Each row of a before or after table is a point. One or more steps were done to the points. Then noise was added and the rows were shuffled. The steps act on columns, c1 being the first. Write out the steps. A step turns or swaps two columns, mirrors them in a line or flattens them onto one, adds a multiple of one to another, or multiplies or shifts one. Angles are multiples of 10 degrees, from the lower column toward the higher: turns from -170 to 170, lines from 10 to 170 but not 90. Use the fewest steps. Two steps may share a column if one is a turn and the other turns, adds or multiplies; they go together, in the order done. Otherwise the lowest column goes first.

Before:
[[ 0.29  0.22 -0.26]
 [-0.08 -0.13  0.51]
 [-0.97 -0.21 -0.40]
 [-0.23 -0.13 -0.31]
 [ 0.69  0.66 -0.46]
 [ 0.16 -0.05 -0.42]
 [-0.09  0.76 -0.78]
 [ 0.00  0.17  0.49]
 [-0.51 -0.30  0.25]
 [ 0.04  0.18 -0.21]
 [-0.72 -0.11  0.15]
 [ 0.67  0.09 -0.04]]
After (12 x 3):
[[ 0.12 -0.30 -0.56]
 [ 0.16  0.17  0.16]
 [ 0.22 -0.06  0.39]
 [-0.43  0.10  0.54]
 [-0.34 -0.16 -0.39]
 [ 0.37 -0.10 -0.65]
 [-0.37  0.20 -0.30]
 [ 0.00  0.23  0.41]
 [-0.10  0.65  0.80]
 [ 0.63  0.81  0.44]
 [ 0.91 -0.21 -0.49]
 [ 0.40 -0.14  0.01]]
Steps: turn c1 and c3 by 130 degrees

Before:
[[-0.12  0.18 -0.19  0.55  0.08 -0.77 -0.25  0.12  0.78]
 [-0.61 -0.29  0.01 -0.23 -0.91  0.28  0.71  0.16  0.29]
 [-0.32 -0.53  0.50  0.87  0.18  0.34  0.19  0.33  0.61]
 [ 0.49  0.05 -0.65  0.06 -0.25 -0.87  0.64  0.16  0.41]
 [ 0.43  0.52  0.15  0.00 -0.11  0.29 -0.41  0.17 -0.21]
 [ 0.44  0.74  0.30 -0.05  0.08 -0.06  0.48 -0.29 -0.36]
 [-0.49  0.22  0.16 -0.13 -0.66 -0.27  0.49 -0.71  0.86]
 [ 0.01 -0.46  0.69 -0.12  0.22  0.25  0.08  0.23  0.02]
 [-0.59  0.26 -0.61  0.20 -0.78 -0.38  0.24 -0.86 -0.28]
 [ 0.19 -0.22  0.05 -0.34  0.12  0.53  0.38 -0.14  0.55]
 [-0.77  0.12 -0.52 -0.18 -0.01  0.02  0.01  0.44 -0.10]]
After:
[[ 0.20 -0.11 -0.20  0.56  0.07 -0.77 -0.26  0.13  0.80]
 [ 0.66  0.55  0.31 -0.06  0.09 -0.05  0.46 -0.29 -0.36]
 [-0.48 -0.07  0.72 -0.12  0.20  0.28  0.10  0.23  0.02]
 [ 0.29 -0.43  0.14 -0.13 -0.67 -0.26  0.48 -0.71  0.88]
 [-0.03  0.49 -0.62  0.06 -0.24 -0.88  0.64  0.16  0.38]
 [ 0.44  0.51  0.15 -0.01 -0.12  0.31 -0.40  0.18 -0.23]
 [-0.44 -0.41  0.50  0.87  0.18  0.36  0.19  0.32  0.61]
 [ 0.35 -0.55 -0.59  0.20 -0.80 -0.39  0.23 -0.85 -0.29]
 [-0.18 -0.63 -0.01 -0.24 -0.94  0.28  0.71  0.16  0.29]
 [ 0.25 -0.74 -0.52 -0.17  0.03  0.01  0.02  0.43 -0.09]
 [-0.27  0.17  0.04 -0.36  0.12  0.53  0.36 -0.15  0.57]]
Steps: mirror c1 and c2 in the line at 50 degrees

Before, 8 rows:
[[-0.36  0.69 -0.35  0.70 -0.42 -0.16 -0.50 -0.31  0.43  0.53 -0.48  0.29
   0.52  0.41]
 [-0.28  0.09 -0.19  0.73  0.37  0.75 -0.23  0.34  0.31  0.49 -0.29 -0.07
   0.13 -0.36]
 [-0.29  0.45  0.67  0.33 -0.50  0.72  0.58 -0.31 -0.66 -0.53 -0.05 -0.14
   0.54  0.65]
 [ 0.86 -0.26 -0.28 -0.01  0.07 -0.14  0.59 -0.16 -0.23 -0.15 -0.39 -0.08
   0.39  0.03]
 [-0.33  0.32 -0.23  0.57  0.67 -0.32  0.65 -0.05 -0.33 -0.63  0.12  0.42
   0.00 -0.55]
 [ 0.61 -0.58 -0.21  0.82 -0.45  0.25  0.56 -0.40  0.42 -0.65  0.11  0.36
  -0.09  0.36]
 [-0.05  0.53  0.31 -0.40 -0.17 -0.23 -0.07 -0.09 -0.62  0.36  0.20  0.02
  -0.18 -0.19]
 [-0.38 -0.62  0.85 -0.26  0.31  0.27  0.03 -0.01  0.49  0.42 -0.47 -0.36
  -0.20  0.42]]
After, 8 rows:
[[-0.08  0.37  0.24 -0.40  0.18 -0.18  0.02 -0.10 -0.60 -0.54  0.42 -0.20
   0.27 -0.20]
 [-0.30  0.48 -0.18  0.74 -0.25  0.57  0.32  0.60  0.34 -0.14 -0.57  0.07
  -0.10 -0.34]
 [-0.26 -0.57  0.32  0.33  0.28  0.76 -0.72 -0.04 -0.16 -0.42 -0.05 -0.58
   0.81  0.67]
 [ 0.60 -0.63  0.14  0.83  0.18  0.36 -0.66 -0.27  0.27  0.61  0.25  0.40
  -0.29  0.35]
 [-0.36  0.56  0.02  0.66  0.58 -0.09  0.30 -0.40  0.70 -0.69 -0.92  0.44
   0.13  0.40]
 [-0.37  0.42  0.24 -0.27 -0.28  0.21  0.04  0.10  0.22  0.62 -0.97 -0.88
  -0.45  0.40]
 [-0.33 -0.60  0.17  0.60 -0.84 -0.28 -0.43 -0.20 -0.24 -0.29  0.23  0.43
   0.22 -0.54]
 [ 0.85 -0.11 -0.24 -0.03 -0.26 -0.07 -0.52 -0.21  0.12  0.24 -0.76  0.18
   0.43  0.03]]
Steps: turn c2 and c10 by -90 degrees; turn c3 and c12 by -50 degrees; turn c5 and c7 by 160 degrees; turn c6 and c8 by 20 degrees; turn c9 and c13 by -40 degrees; multiply c11 by 2

Before, 11 rows:
[[-0.52 -0.14 -0.04  0.40  0.23  0.25 -0.67 -0.89  0.10 -1.52  0.15  0.20
  -0.53 -0.91 -0.06 -0.16 -0.71 -0.28  0.51  0.26 -0.36 -0.54  0.28 -0.40
  -0.01  0.66  0.42 -0.22  0.36 -0.30  0.89 -0.11]
 [-0.04  0.46  0.13  0.93 -0.59  0.67 -0.40 -0.54  0.20 -0.19  1.00 -0.32
   0.33 -0.08 -0.73  0.01  0.03 -0.63  0.28 -0.42  0.12 -0.51 -0.05  0.42
   0.33  0.62  0.36  0.29 -0.34  0.22  0.42  0.01]
 [ 0.35  0.08 -0.28  0.64  0.09  0.24 -0.05 -0.33 -0.12 -0.20 -0.04 -0.29
   0.40  0.80  0.02 -0.56  0.21 -0.73  0.31 -0.54 -0.06 -0.21  0.55  0.32
  -0.23  0.69  0.07 -0.11 -0.77 -0.02  0.64  0.61]
 [-0.44 -0.45  0.52  0.43 -0.23 -0.62  0.82 -0.21  0.14  0.27  0.37  0.36
  -0.98 -0.13 -0.07 -1.02 -0.72 -0.36  0.02  0.27 -0.45  0.72 -0.20 -0.31
  -0.07  0.20  0.71  0.39  0.54 -0.30  0.60 -0.55]
 [-0.11  0.33 -0.47  0.04  0.22 -0.68  0.04 -0.56  0.38  0.01  0.24  0.08
  -0.27 -0.25 -0.41 -0.26  0.74 -0.53 -0.58  0.25  0.54 -0.25 -0.12  0.15
   0.00 -0.23 -0.17  0.11  0.02  0.31  0.33  1.06]
 [-0.07 -0.02  0.52 -0.25  0.00  0.61  0.37 -0.64  0.71  0.26  0.22 -0.17
  -0.81  0.32 -0.49  0.18  0.08 -0.31 -0.28 -0.67  0.12 -0.21  0.38 -0.24
   0.03 -0.27  0.66 -0.45  0.53 -0.54  0.26 -0.55]
 [ 0.71 -0.16 -0.46 -0.50  0.11  0.38 -0.13  0.36  0.15 -0.14  0.00 -0.10
  -0.41  1.24 -0.17 -0.52  0.16  0.14  0.81  0.45  0.44 -1.05 -0.14  0.32
   0.14 -0.49  0.40 -1.03  0.26 -0.27  0.40 -0.05]
 [ 0.53 -0.09  0.32 -0.65 -0.15  0.10  0.08  0.34  0.09 -0.25 -0.20 -0.16
  -0.33  0.45  0.34 -0.72  0.04 -0.17  0.11 -0.18 -0.08  0.10 -0.84  0.32
  -0.23 -0.52 -0.43  0.30  0.48 -0.07 -0.29 -0.16]
 [-0.80  0.35  0.06  0.10  0.60  0.55  0.24 -0.70  0.52 -0.03  0.01  0.43
   0.17 -0.37  0.52 -0.01 -0.25  0.00  0.54 -0.39  0.20  0.28  0.10 -0.01
  -0.25 -0.01  0.26  0.16 -0.19  0.23 -0.37  1.06]
 [-1.35  0.18  0.32  0.55 -0.16 -0.16 -0.13 -0.01  0.45  0.15 -0.20  0.08
   0.22  0.12 -0.11  0.17 -0.38  0.03  0.84 -0.28  0.43  0.37  0.34 -0.55
   0.04 -0.19  0.26 -0.41 -0.01 -0.26 -0.45 -0.06]
 [ 0.01  0.61 -0.07  0.13  0.16 -0.24 -0.11 -0.75  0.38  0.02 -0.53  0.31
  -0.50  0.54 -0.39 -0.08 -0.05  0.21 -0.06  0.43  0.58 -0.34  0.18  0.50
  -0.15 -0.12  0.12 -0.71  0.65  0.08  0.35  1.14]]
After, 11 rows:
[[-0.83  0.34  0.05  0.09  0.66  0.52  0.25 -0.74  0.56 -0.08 -0.02  0.40
   0.15 -0.38  0.47  0.02 -0.21 -0.01  0.58 -0.38  0.18  0.25  0.07  0.02
  -0.24  0.04  0.27  0.12 -0.23  0.28 -0.39  1.01]
 [ 0.34  0.12 -0.34  0.68  0.02  0.25 -0.06 -0.32 -0.14 -0.21  0.01 -0.29
   0.42  0.85  0.04 -0.40  0.19 -0.72  0.23 -0.51 -0.07 -0.21  0.48  0.34
  -0.20  0.66  0.12 -0.10 -0.74 -0.02  0.60  0.65]
 [-0.48 -0.44  0.54  0.41 -0.19 -0.65  0.82 -0.24  0.10  0.26  0.42  0.39
  -0.96 -0.15  0.01 -0.72 -0.75 -0.40  0.02  0.25 -0.46  0.67 -0.13 -0.29
  -0.10  0.19  0.68  0.39  0.57 -0.26  0.66 -0.60]
 [-0.52 -0.15 -0.07  0.43  0.17  0.27 -0.61 -0.90  0.11 -1.49  0.10  0.17
  -0.52 -0.97 -0.09 -0.05 -0.69 -0.26  0.50  0.24 -0.34 -0.53  0.25 -0.36
  -0.04  0.71  0.50 -0.23  0.36 -0.27  0.92 -0.13]
 [ 0.54 -0.08  0.31 -0.68 -0.17  0.13  0.03  0.34  0.09 -0.26 -0.21 -0.14
  -0.29  0.51  0.27 -0.49  0.09 -0.20  0.09 -0.19 -0.12  0.16 -0.79  0.29
  -0.25 -0.57 -0.38  0.34  0.46 -0.07 -0.26 -0.14]
 [ 0.66 -0.13 -0.50 -0.45  0.13  0.33 -0.20  0.33  0.21 -0.17 -0.04 -0.07
  -0.39  1.23 -0.22 -0.37  0.14  0.11  0.88  0.45  0.44 -1.00 -0.13  0.31
   0.17 -0.45  0.42 -1.03  0.28 -0.28  0.41 -0.03]
 [-0.03  0.44  0.10  0.94 -0.57  0.70 -0.45 -0.54  0.24 -0.16  0.96 -0.28
   0.31 -0.04 -0.70  0.04  0.01 -0.63  0.28 -0.43  0.12 -0.53 -0.05  0.37
   0.31  0.61  0.33  0.29 -0.36  0.25  0.41 -0.04]
 [-1.37  0.23  0.28  0.51 -0.12 -0.12 -0.13 -0.04  0.51  0.08 -0.26  0.05
   0.20  0.12 -0.06  0.14 -0.40  0.01  0.81 -0.32  0.47  0.34  0.31 -0.54
  -0.05 -0.21  0.29 -0.35 -0.03 -0.20 -0.46 -0.07]
 [ 0.07  0.58 -0.09  0.09  0.15 -0.27 -0.08 -0.76  0.43  0.04 -0.53  0.34
  -0.54  0.58 -0.43 -0.06 -0.07  0.16 -0.03  0.47  0.56 -0.36  0.25  0.50
  -0.17 -0.06  0.10 -0.76  0.63  0.01  0.36  1.09]
 [-0.09 -0.03  0.47 -0.26  0.07  0.63  0.37 -0.58  0.76  0.27  0.20 -0.14
  -0.88  0.33 -0.49  0.12  0.07 -0.32 -0.28 -0.64  0.11 -0.23  0.34 -0.18
   0.00 -0.30  0.68 -0.50  0.51 -0.53  0.28 -0.60]
 [-0.19  0.31 -0.45  0.00  0.20 -0.71  0.06 -0.57  0.41 -0.01  0.22  0.08
  -0.31 -0.24 -0.45 -0.14  0.70 -0.55 -0.63  0.24  0.57 -0.27 -0.14  0.14
   0.03 -0.21 -0.21  0.05 -0.02  0.31  0.37  1.05]]
Steps: multiply c16 by 0.7
